Every row gives one point. The window is the flat piece filled in between its corners: a triangle in 3 columns, a solid with four corners in 4, and so on. A path goes straight from each point to the next, and from the last back to the first. List the points from which the path goes on through the window.

Window:
[[  4  48  10  45]
 [  5 -36  18  -7]
 [-29  44   2  36]
 [  3   2  12 -55]]
Path:
(1): [-18  57  29  30]
(2): [ 0 34 47 18]
(3): [  3  -2 -22  10]
(4): [ -6  23 -18  12]
(5): [-19   7  22  -6]
(6): [ -8  -9  28 -15]
(7): [ 10 -32 -21 -18]
(8): [ -7  14 -14  33]
(9): [-30  28  32   7]
(10): [ -4  -7  30 -12]
(11): [ -5 -11  -2 -29]
(12): [ -2  -2 -16 -51]
(13): [ -2  16  34 -21]
(14): [-19  60  30  41]
(15): [ -7  22 -13  44]
(16): [ 0 47 -6 23]
Through the window after points: 2, 8, 12

Window:
[[ 10   4  29  17   6  60]
 [-20  -3  -1 -19 -16 -13]
 [-28  17  33   1 -10 -10]
 [-49  27 -10   2 -13 -32]
 [ 28 -17  12  22   0  13]
 [-19  35   8 -14   3 -16]]
Path:
(1): [ -4  28  19 -18 -41   6]
(2): [ -3  28 -16 -10 -33 -18]
(3): [-23  -6  15  13  18  17]
(4): [ 21 -24  30  17  37  -5]
(5): [  3   8  -5   8 -40  21]
(6): [ -2  19  11   5 -24   9]
(7): [ -3 -14  22   6  16  18]
(8): [ 11 -23   8  21  25   1]
(9): [ 23  11  18   8 -37  19]
(10): [  8  41  12  -7 -22  -4]
(11): [-27   3   1   4   5 -14]
(12): [-28 -11   2   2  26   1]
(13): [ -4  32  43   5 -31   3]
(14): [14  5 15  3 -8 23]
(15): [ 13 -22  18  16  19  -9]
(16): [-23  10  15  14   7   7]
Through the window after points: 4, 6, 8, 10, 12, 16

Window (6 x 6):
[[ 17 -18  60 -19  13  11]
 [ 12 -26 -15  11  13 -33]
 [-10 -12   2 -51 -46  -6]
 [-27  -9   0  43  21   4]
 [ 22 -57  21 -10  13  28]
 [-35  23 -42  -6   7   9]]
Path:
(1): [-27 -28  14 -48 -14 -31]
(2): [ 11   4  -6 -30 -50  24]
(3): [  4 -11   0  32  11   7]
(4): [-33 -23  -6  11  21 -25]
(5): [-49 -18  21 -57 -15 -11]
(6): [ 27 -12  -4  -6 -24  -1]
(7): [  8  -2  10 -29 -28   5]
(8): [-18 -37   9 -36 -16  -8]
(9): [-23 -29  -2 -24  14  -2]
(10): [  9  -4 -12 -12 -10  10]
(11): [ 8 -9 -5 20 -4 23]
(12): [-41 -34 -13   6  29 -15]
(13): [-24 -50  19 -13  26  -8]
(14): [  1 -18   2  21   8  15]
(15): [ 35 -14 -15  35  14  22]
(16): [-12 -40   7   2  28 -21]
Through the window after points: 1, 3, 5, 7, 13

Window, 8 rows:
[[  1 -13   8 -31 -21 -40 -10 -20]
 [  0  22 -13  18  -5   6  -3  41]
 [ -5   7  -7  26 -17  18  21   6]
 [ 15 -41  -4 -26   5 -19 -19  -3]
 [ -6  10  10  21  17  -2   2  13]
 [-20 -31 -15 -17 -17 -42 -31 -38]
 [  6  32  -9  20 -14  13  -9 -20]
 [ 12 -33  13   5 -15 -29 -27   5]]
Path:
(1): [-34 -18  -1 -20 -15  -4 -39  -4]
(2): [ 21 -12  -2  19  -3 -24  22  12]
(3): [ 15 -16 -17  -4   2 -31  -5  -2]
(4): [-16  -4  16 -14 -15 -10 -33   0]
(5): [-10 -11  20   0 -17   4 -26   8]
(6): [ 12  -9 -17  11   6 -15  15  -2]
(7): [ 23 -34   5  20  -9 -60  -1  12]
(8): [-10 -15  12 -19 -20  11 -43 -13]
(9): [-11 -32  -1 -10 -13  18 -24  13]
(10): [ 11  -1   0  17 -11 -32   0  -6]
(11): [ 25  -6 -16  33   3 -16  13  11]
(12): [-14  20  13  -9 -16  12  -9  13]
Through the window after points: 5, 7, 9

Window (9 x 9):
[[-18  26 -10  -5 -31  32   4  -5 -26]
 [ 38  -3  15  21 -28  -7 -15  16  44]
 [ 31   0  -1  34  41  17  -8   8 -33]
 [-42   6 -16 -36 -13 -16   3  20  -8]
 [ 41 -14 -12  36 -20 -12  20  10  20]
 [  2  27  10  29   8   9  11  33 -43]
 [ 23  -4 -16  44  -1  -1   3  26  60]
 [-54  39  -1 -16  -6 -17   6 -17 -31]
 [ 29  27  14   8  21  26  28   9 -20]]
Path:
(1): [  0 -11  10   9  -9  13   8  -3  12]
(2): [  9 -17  50   6 -13   2  32  10 -18]
(3): [  3  31 -22  24   1   1   0   6  -4]
(4): [  6  36 -25 -24  -4 -12 -23  30  11]
(5): [ -7 -14   2  25  -4   2  23  10   1]
(6): [ 21 -40  17  29 -12   9  47  16 -10]
(7): [22 38  0 10 18 16  7 10 -5]
(8): [  6  32 -21  -6 -12 -33  -6  39  -7]
Through the window after points: 4, 6, 8

Window (11 x 11):
[[  3   0  28 -13  -8 -17 -12  -5 -29   6   1]
 [ 17  -3 -16  -5  20 -24   9   6   7   8 -30]
 [-14  22   9   7  -1 -20 -33  -5 -45  -2  27]
 [ -3  17  39   7  34 -10   6 -27  26  21  16]
 [ 14  23  15   8  -3  -7  38 -15  -4 -25   8]
 [ 18   1   2 -24  15 -10  -9  12 -37 -15  14]
 [ 25  -1  18   7  -1 -20   0   6  12  -8  17]
 [ -7  -3  15  -7  -1   6 -14 -15   3 -16   6]
 [  7  -9  13  19  51 -17  -6   8 -10  -3 -57]
 [-52 -17  42  28  34  -7  47 -17  15 -14  -1]
 [-21   6  28 -28 -36  36  -4  43  10 -11  25]]
Path:
(1): [ 16   7  13  11  17   6   4  -1 -19  22  -2]
(2): [ -5  -5  15   0  27 -60  -7 -18   5 -46 -15]
(3): [ -1   7  13  -5  11 -23  -2  13  -1  -9 -12]
(4): [ 18  -7  13   6  22   5 -10  -7 -31  -5  11]
(5): [ 0 -2  3 25 12 -3  8 -6 -8 11 -2]
(6): [  0  12  42 -26  21 -30  -6 -27  -1 -28   6]
(7): [  3  13  29 -17   8 -55 -11  17  -5  -2   5]
(8): [ -6   2  12  12  12   4 -11 -11 -28  -1  -4]
(9): [ -2 -34  27  13  -2  -1  20 -29   0   4  13]
(10): [-29  13  23   3  23  -6   3   1   4 -20  -4]
(11): [  2  16  25 -11 -10 -21 -12  -7   0 -13   9]
(12): [ -3 -28  11   0  19  13   3  -1 -38  18 -12]
Through the window after points: 3, 7, 9, 11

Window (12 x 12):
[[ -2  18 -36   6 -21   2 -27  -4 -36 -18  -9   1]
 [-18   6   1   1  41 -26 -35   1 -38  -4  -9 -11]
 [  4  12  52 -50 -24 -44  13   6  29  27 -41  -5]
 [  3   2  -9  10  19  50 -10  -5 -30 -23 -10   0]
 [ 15 -28  26 -57   2 -14  -3  -6  50  36  31  42]
 [ -4 -48 -16   7  19  13 -42  -8 -41 -44 -12  12]
 [  1 -55 -12   6 -10  39  13  52  30   8  30  42]
 [-11 -38   4 -18  -9  33  13  26 -33 -11  33  35]
 [ -1  12  26  -7 -14 -46  49 -24  11  18 -29  14]
 [-29   8  16  13   4  -1 -32 -11 -16 -43   2   5]
 [ 16  -8 -24   3   7  13   5  17 -20 -51  17 -10]
 [ 49  36  30  21 -31 -21  14  10 -16  -2 -19  14]]
Path:
(1): [ -5   2   0 -17  11  -3 -10  27 -19 -53 -31  22]
(2): [ 19 -19  27 -15 -27 -18  13 -21  17  49  16 -22]
(3): [  0 -12  14  14 -22   8  23 -22   8  15  24  -6]
(4): [ -3   6  12 -32  10 -18 -20  19 -22 -18 -36  33]
(5): [ -4  -6  13  -3  16  -1 -25   8 -10 -23 -10  26]
(6): [-40  18 -11   5 -14 -25   0 -29 -40   7  31 -60]
(7): [ 14 -20  15   5  -1 -17 -19 -17 -14  16 -11 -11]
(8): [-23  27 -13 -11  19  -3  -2  15 -23 -27  -3  21]
(9): [  2  13   8 -27 -11  -2  11  18  13 -11  -5  38]
(10): [  7 -23  32  11 -10 -16  -3 -12 -15  27 -12 -15]
(11): [  8   5  23   6 -20   5   7  -7 -14  -1 -13 -13]
(12): [ 30  28 -42   9   1 -29 -30  30 -33 -38   4  57]
(13): [  3  20  12  -5   7   0  -1  -1  13 -11 -21  36]
(14): [ 10 -38   7  -5 -17 -32  -1 -13 -34   2  17 -52]
(15): [ -4 -35   2  13 -30  -9  10  -6 -13  -2  30 -10]
(16): [ -2  15  14 -12   5 -17  -8   4   0  -8 -19  22]
Through the window after points: 1, 5, 7, 11

Window (12 x 12):
[[ 21  -8  34 -14  -8  24  14 -22  -6  -8  15   1]
 [ -8   9  34 -14 -24 -15  -2  17  60   1  16 -29]
 [ -4  10  -7 -43  21   8  22 -17  20   4   9  31]
 [-17  40   0 -14  23 -39   3  15   5  -2  -1  -3]
 [  5   5  34  10 -39   0   0  24  11 -14 -15  35]
 [  7  -7  29  48 -31 -17  19  11  28  -4 -12  -8]
 [ 13   9 -29   9 -11  -3 -12  36  -3 -12   9 -17]
 [ 26   3 -17  30 -21 -37 -15 -10 -23  20 -10  -5]
 [ -3  28 -12 -47  32 -17   7   0  17 -41 -41   2]
 [-11  10  -9  -5 -27  17   5  -1  -1  -8  -4 -12]
 [-31 -30 -13   8  17  19 -22 -19   8  -1  -4  22]
 [-12 -13   9 -18  16  11   6   5   5  23 -18  20]]
Path:
(1): [-22  -7   8 -43 -10 -18  28   7  25   2  -4 -10]
(2): [ 24  19  15  15  13  24 -21 -10  12  -6   5  21]
(3): [11 32 12  4 21 -2  6  8 30 -3 -7 10]
(4): [-18 -15   3   3 -13 -10  -4  -2   7  -3  -2  -3]
(5): [-14 -25   5  15 -17 -40   9   1  -3 -30   6   6]
(6): [  4  58   9 -30  22  13  -5  19  19  27 -23   9]
(7): [  8  19  14  21 -14   2  -4   0   6  -4 -14   2]
(8): [ 10 -21 -25   4 -15 -36 -12   1 -16  15  -1   9]
Through the window after points: 1, 3, 5, 7

Window, 14 rows:
[[ 11 -21 -15  19  -3   5 -42 -17  50 -10  27 -27 -17 -24]
 [-29 -10 -38  -1 -14 -34  21   0  -3  36  27 -23  21  44]
 [-59 -37  19  -7  -9  24 -16 -28  -5 -10 -44  47  -1   1]
 [-47  34 -34   6   4 -53  29 -11   5  53  37  39  -5  41]
 [-49   0  31  14   2  36  14  -8   9  28 -39 -10 -18  23]
 [-40 -18  19 -28 -11  38   9 -28  15 -26 -24  19 -30  42]
 [-27  27   4  21 -14 -60  20 -17  13   7  44   1  31  27]
 [-27 -41  28   0  45  29   1 -43 -20 -32 -36  28 -25   6]
 [-40  12 -13  18  -3  33 -16   6 -11 -17 -15   3 -10  34]
 [-14  13 -37  -9  10 -33 -25   6  50 -19 -16 -42  -5 -13]
 [ -6 -11 -17  27 -27 -36   3  31  25  -9  18 -32 -34 -10]
 [-10 -25  34 -27  30  49  -6   7   7 -18 -27  37   0 -15]
 [ 28  -9 -20  17 -19   1   1 -25  23 -18 -25   2  -6 -10]
 [  8   4  -7  -8 -21   2 -15 -20   0 -15  14 -36 -25 -52]]
Path:
(1): [-48 -24 -14  -6  42  40  36 -19   0 -40 -18 -19 -38 -26]
(2): [-31   4 -15  19 -11   2  22 -21  15 -24  11   3 -13 -14]
(3): [ -2 -27  16 -23   2   4 -41 -10  -2   8 -25  -9 -11  -1]
(4): [ -1  38  21  15 -19 -42 -33   6 -10   6  10  23 -40   7]
(5): [-32 -30  -8  -1  16  13  23 -27  28 -12   6  -7  30   7]
(6): [-16  -5 -30  24   0 -18  22 -26  32  -5  18 -16  -5  -8]
(7): [  5 -15  11 -18 -18  18 -49   7   0   4 -22  -3  -7  18]
(8): [ -4   3   7 -11  -5  12 -21 -17  -4   6 -18   7 -14  13]
(9): [-57 -20 -24  20   7   7  39 -10  35 -30  16 -12  16  -9]
(10): [-59 -18 -56   7   1  19  10 -20  23   6  18  -6  21 -30]
(11): [ 23   3  14   6  -2 -24 -34  -3  36 -14  -2 -19 -34  14]
(12): [ -8 -19  38   1 -11  -6 -30 -30  -1  10 -21  43   3  52]
Through the window after points: 2, 4, 6, 10, 12
